Each row is a point. Each copy is the shape, with its points in the same order, turned, moved and blurred by noise. Some copies are also mirrored. Which?

Shape:
[[ 16  47]
 [ 21  30]
 [ 14 -48]
 [-45  -6]
 [-25   6]
 [ 31  11]]
Copy 1, 6 rows:
[[ 30  28]
 [ 10  21]
 [-47 -30]
 [ 23 -51]
 [ 19 -30]
 [ -9  20]]
Copy 1 is: mirrored
Copy 2:
[[ 60  24]
 [ 40  26]
 [-40  16]
 [  6 -38]
 [ 14 -20]
 [ 24  37]]
Copy 2 is: mirrored
Copy 3:
[[ 20  37]
 [ 18  19]
 [-22 -41]
 [-55  17]
 [-35  23]
 [ 21   0]]
Copy 3 is: only turned

Shape:
[[  3  50  -2  -4]
 [ 19   8 -37 -24]
 [-23  10  -5  31]
 [ -2   8 -22   9]
 [ 36   9  23 -45]
 [-14  27 -10 -13]
 [  0   6 -10  -7]
 [ -9  -5  23  -2]]
Copy 1:
[[ 23  37  30  19]
 [ 24 -16  52  -5]
 [-17   7  -2  21]
 [  1  -8  24  11]
 [ 60  14   8 -28]
 [  1  20  32   0]
 [ 13  -6  19  -1]
 [  5   6 -12  -8]]
Copy 1 is: mirrored
Copy 2, 8 rows:
[[ -4  49 -26   6]
 [ 13  -6 -44   4]
 [-40  19  -1  28]
 [-16   3 -22  21]
 [ 43  18   0 -25]
 [-18  25 -28  -9]
 [ -5   7 -15   5]
 [-15  12  20  -6]]
Copy 2 is: only turned

Shape, 12 rows:
[[-13  -6  -7  -2  30   9]
 [ 51 -32 -20  16  18 -13]
 [  4 -36  12  -1   0   9]
 [ 17 -18  32  -4  16 -53]
 [ 33  25   1  15  15 -32]
 [ 14   5 -31 -25   4   1]
 [  8  33 -33  -7 -21 -14]
 [-12 -40  15  -3 -23 -33]
 [  8 -12  -1 -27   6  10]
 [  5 -50  -2  35   1   7]
 [-11   0  28  -5  37  15]
 [-41   7  -4  42 -39  -7]]
Copy 1 (12 x 6):
[[-24   9 -12   6  19  -2]
 [ 43 -14 -27  18  19 -31]
 [ -1 -36  -2   6  12   2]
 [ 22  -8  34 -24  25 -34]
 [ 30  33  13   5  -3 -25]
 [  5   9 -36 -15 -10   0]
 [  5  24 -17 -11 -45  -9]
 [ -9 -45  18 -18  -7 -29]
 [  0 -10 -15 -15   7  14]
 [ -3 -43  -9  36  11 -23]
 [-18   9  15   5  35  18]
 [-42 -11  20  28 -50 -26]]
Copy 1 is: only turned
Copy 2 (12 x 6):
[[-13 -11  15  10  34  11]
 [ 52 -41  10  25  27   3]
 [ 15 -12  13  -9  25 -24]
 [ 20 -22  55  21 -17 -12]
 [ 28   0  22  52  -6  21]
 [ 13 -15 -11  -3   6  34]
 [  7   3 -28  25 -19  29]
 [  3 -26  15  -4 -19 -42]
 [ 12  -4  10 -18  16  12]
 [ 15 -33   0  17  41 -43]
 [-10  16  39   5  38   3]
 [-31   7 -30  38  -6 -41]]
Copy 2 is: mirrored
Copy 3, 12 rows:
[[ -6 -18   6  15  13  14]
 [ 41 -35  11 -13  25 -34]
 [  6 -38  32   2 -12 -12]
 [ 54  -8  18  40 -22  -8]
 [ 40  24  -3  17  15 -25]
 [  9  -9 -21 -21  -4   1]
 [ -3  18 -24 -11 -21 -28]
 [ 13 -41  19  32 -44 -30]
 [ 11 -20  12 -16 -14  12]
 [ -1 -46  38  15  18 -38]
 [  2   0  39  17   7  32]
 [-41   5  19  26 -20 -45]]
Copy 3 is: mirrored
Copy 4 (12 x 6):
[[-15   3   1   9  35  12]
 [ 36 -26 -11  40  -5   2]
 [  4 -34   7  -8  -6  14]
 [ 18 -19 -10 -19  10 -46]
 [ 31  29 -25   1   7 -14]
 [-21  12   2  27 -15   4]
 [-15  36 -32   9 -35  14]
 [-11 -44 -22 -24 -16 -16]
 [-14   0  24   3 -14   7]
 [ 17 -53  -9   3  10  32]
 [-14  -1  26 -22  44  19]
 [-20 -11 -60 -41 -10  41]]
Copy 4 is: mirrored

Shape, 12 rows:
[[ 15  -7 -32  28 -12 -28 -20   2   4]
 [ 31   0   6 -27  13   3  12  13  -9]
 [ 15 -21   0  42  -1 -35   5  12   4]
 [  4 -37  13 -29   3  15 -10   8  38]
 [-37  35  16 -26 -41 -33  32 -13  20]
 [-26   5 -25  24 -17  19  27  29  -6]
 [-10   4  25   9  16  13 -24 -26  24]
 [ 24 -24  32  -8  18  16 -33   0 -22]
 [  5  -6 -30  22  23  -3  12  53  26]
 [  6 -43 -42  10  11 -40  19 -20 -22]
 [-40  35  17 -35  -4  13 -11  12  41]
 [-40  -2  -4  -4 -17 -50  16  15  10]]
Copy 1 (12 x 9):
[[-16  15   8  17  25  22 -37   8  -7]
 [ 32  20 -16   3 -32  12 -10  20  12]
 [ 13  24  16  16  23  -7 -43  21 -23]
 [ 17   1  28  22 -32 -17 -11  -8  39]
 [-45  20 -22  -8 -14 -46  32  16 -11]
 [ 13 -34 -15  12  28  -7   8  29  -5]
 [ 16  27  37   3   3   2  24 -21   7]
 [ 45  25  31  30 -34  33   1  -1  -4]
 [ 23 -24  14 -18  21  -1 -40  34  18]
 [  8   4 -29  18   5   5 -60 -26 -31]
 [-21  -6  23 -23 -23 -16  47  13  27]
 [-33  -7   1  -6  -9 -33 -13  16 -29]]
Copy 1 is: only turned
Copy 2, 12 rows:
[[-12  30   0  15   1 -10  -6 -47   7]
 [  2  -8   4 -20  22  -9   2  15  12]
 [ -6  -3  -4  35  -3 -19  19 -43  14]
 [-35 -32 -19 -13  10  32 -11  -7   5]
 [ 18  17 -31  14 -50  16 -20  28  54]
 [ 34  20 -26  32   7  24  15   0 -19]
 [-23 -11  31  22  -9  28 -26  -1   6]
 [-24 -27  28 -18   0 -15 -18  -5 -30]
 [ -6  12 -26  38  51   4  18 -13  -2]
 [-18  39   4  -4 -21  -9  58 -38   2]
 [ -8   5 -23  18   0  39 -46  41  18]
 [-13  28 -43  30 -36  -2   7   7  25]]
Copy 2 is: only turned
